Each point is reached from the start by the listed moves, each made 0, 1 or 2 times, or once backwards (-1), plus a little noise. Say if it took an odd or an even number of moves. Then give how often each move was made.

Moves:
(1): [ 0.24 -0.17 -0.18]
(2): [0.08 0.54 0.38]
(3): [ 0.10 -0.26  0.19]
Start: [-0.09  0.03 -0.08]
Points:
[-0.06 -0.78 -0.26] -> even (0, -1, 1)
[-0.49 -0.09 -0.46] -> odd (-1, -1, -1)
[ 0.00 -0.24  0.09] -> odd (0, 0, 1)

Moves:
(1): [-0.16 -0.21  0.04  0.08 -0.02  0.04  0.12 -0.14 -0.22 -0.15  0.13  0.14]
(2): [ 0.08  0.11 -0.04 -0.07  0.18  0.13 -0.08  0.01 -0.18  0.07 -0.08 -0.08]
(3): [-0.09  0.05 -0.26 -0.05  0.13 -0.07  0.04  0.11  0.24 -0.22  0.17 -0.23]
(4): [ 0.00 -0.23 -0.12 -0.12  0.08  0.05 -0.28  0.39 -0.06 -0.16 -0.11  0.18]
(5): [-0.14 -0.18  0.17 -0.04  0.14 -0.05 -0.02 -0.08  0.07 -0.01 -0.14  0.01]
(6): [-0.04  0.07  0.01  0.01  0.03 -0.17 -0.29 -0.11  0.02  0.19  0.24  0.19]
(7): [-0.09  0.10  0.35  0.05 -0.10 -0.12 -0.38  0.08  0.00 -0.40  0.09 -0.22]
(8): [-0.14 -0.16 -0.12 -0.15 -0.14 -0.02 -0.10 -0.15 -0.10 -0.07 -0.07 -0.09]
(9): [ 0.17 -0.04  0.04 -0.05 -0.37 -0.02  0.01 -0.17  0.24 -0.04 -0.01 -0.04]
Start: [ 0.07  0.03 -0.04  0.06 -0.05 -0.10 -0.03  0.10  0.09  0.01 -0.10 -0.06]
Points:
[ 0.30 -0.01  0.21 -0.16 -0.97 -0.44 -1.14  0.22  0.27 -0.15 -0.01  0.10] -> odd (-1, -1, -1, 1, -1, 1, 1, 1, 1)
[-0.10  0.04  0.23 -0.07 -0.69 -0.43  0.02 -0.24  0.97 -0.68 -0.22 -1.06] -> odd (-1, -1, 1, -1, 1, -1, 1, 1, 1)
[-0.50 -0.39 -0.14  0.11  0.54 -0.13  0.49 -0.78 -0.08  0.30  0.20  0.17] -> odd (2, 1, 1, -1, 2, 1, -1, 0, 0)
[ 0.08 -0.57 -0.32 -0.23 -0.13  0.28 -0.68  0.55 -0.82 -0.23 -0.36  0.47] -> odd (1, 1, -1, 2, -1, 0, 0, 1, 0)
[ 0.13  0.23  0.90 -0.19  0.04 -0.27 -1.11  0.09  0.32 -0.55 -0.48 -0.81] -> even (-1, 2, 0, 0, 2, 0, 2, 0, 1)

Moves:
(1): [ 0.10 -0.03 -0.13 -0.25 -0.02 -0.13 -0.05  0.00  0.01 -0.04  0.09 -0.02
  0.12  0.08  0.05  0.06  0.16 -0.03]
(2): [ 0.06  0.06 -0.06  0.04 -0.05 -0.02 -0.15  0.07 -0.26  0.13  0.10  0.02
  0.03 -0.04  0.09 -0.20  0.10  0.15]
(3): [ 0.05 -0.03  0.07  0.05 -0.07  0.14 -0.05  0.05  0.06  0.16 -0.08 -0.03
  0.06  0.02  0.00  0.12  0.00 -0.05]
(4): [ 0.16  0.29 -0.06  0.13 -0.01  0.18  0.01 -0.02  0.06 -0.08  0.21 -0.07
 -0.02  0.10 -0.02  0.00  0.01  0.07]
(5): [-0.05  0.29 -0.15 -0.07  0.20 -0.18  0.10  0.11  0.23  0.03  0.05 -0.04
  0.07 -0.12 -0.26 -0.12 -0.01  0.10]
(6): [ 0.10 -0.06  0.16  0.08  0.19  0.16 -0.06  0.19 -0.09 -0.18  0.18 -0.04
  0.03  0.03 -0.03 -0.27 -0.05  0.07]
(7): [ 0.30 -0.02 -0.01  0.06 -0.20 -0.05 -0.10  0.04  0.09  0.01  0.00  0.11
 -0.03  0.23 -0.02 -0.06  0.01 -0.13]
(8): [ 0.14  0.17 -0.20 -0.01  0.13  0.07  0.21 -0.16  0.10  0.08 -0.19  0.00
 -0.11 -0.15  0.04  0.01  0.02  0.19]
(9): [-0.11 -0.04 -0.08 -0.03 -0.22  0.03  0.21  0.31  0.09  0.17  0.12  0.01
  0.14 -0.16  0.13  0.10  0.03 -0.14]
(10): [-0.04 -0.09 -0.05  0.03 -0.09  0.00  0.00  0.02  0.05 -0.27 -0.05 -0.18
  0.05  0.10  0.09 -0.07  0.17  0.10]
(11): [-0.07  0.05  0.10  0.00  0.05  0.08  0.08  0.06  0.13 -0.10 -0.16  0.55
 -0.09  0.21 -0.19  0.01  0.27  0.14]
(12): [-0.13 -0.09  0.22  0.07  0.08  0.07 -0.01 -0.17 -0.10  0.20  0.15 -0.02
 -0.01 -0.01  0.07 -0.06  0.12  0.03]
(13): [ 0.01  0.05  0.10  0.05 -0.21 -0.10  0.22 -0.06 -0.04  0.16 -0.09  0.26
  0.31  0.09 -0.05 -0.05  0.02  0.26]
(14): [-0.05 -0.18 -0.16  0.00 -0.09  0.07  0.04 -0.07  0.00 -0.09  0.09 -0.04
  0.04 -0.05  0.00  0.01  0.15  0.12]
(15): [-0.03 -0.01  0.00 -0.04 -0.02  0.18 -0.01  0.28 -0.15  0.16  0.36 -0.06
 -0.36  0.04 -0.28  0.12 -0.04  0.07]
(16): [-0.03 -0.16 -0.05 -0.18  0.00  0.41 -0.08 -0.25 -0.14  0.01 -0.06 -0.01
 -0.16 -0.04 -0.11 -0.02  0.09  0.01]
(17): [ 0.15  0.10 -0.40  0.10  0.01  0.08  0.17 -0.08  0.07  0.02 -0.09 -0.01
 -0.10  0.12  0.00  0.00 -0.04 -0.03]
(18): [-0.01  0.09 -0.01 -0.03 -0.02  0.09 -0.12 -0.19 -0.06  0.09  0.05 -0.03
  0.09 -0.01  0.26  0.02 -0.19  0.14]
Start: [ 0.05  0.04  0.12 -0.11  0.01  0.05 -0.04  0.12 -0.04  0.17 -0.10  0.11
 -0.12  0.08  0.05 -0.04 -0.03  0.06]
Points:
[ 0.45  0.40 -0.36 -1.24  1.27  1.06 -0.20  0.13  0.19  0.77  0.05 -0.25
 -1.39 -0.28 -1.34  0.23 -0.14  0.12] -> odd (2, -1, 2, -1, 2, 1, 0, 2, -1, -1, 0, 0, -1, -1, 2, 2, 0, 0)
[ 1.29  0.15 -1.48 -0.12 -0.78  0.38  0.78 -0.65  0.48  0.73 -0.79 -0.02
  0.39  0.14  0.60 -0.07  0.15  0.07] -> even (1, 0, 1, 0, 0, 0, 2, 2, 1, 0, -1, 0, 1, 1, -1, 1, 2, 0)
[-0.41 -0.13 -0.08  0.06 -0.09  1.49  1.44 -0.13 -0.45  1.19  0.72 -0.04
 -0.30 -0.66 -0.42 -0.12  0.04  0.55] -> odd (-1, -1, -1, 1, 0, 1, -1, 1, 2, -1, -1, 2, 2, 1, 1, 2, 1, -1)
[ 0.50  0.34 -0.59  0.38 -0.35  1.63  0.63  0.00 -0.57  0.83  0.23  0.91
 -0.65  0.28  0.03 -0.21 -0.04  0.93] -> even (-1, 1, 0, 1, -1, 1, 0, 1, 1, -1, 1, 0, 1, 1, 1, 1, 2, 1)
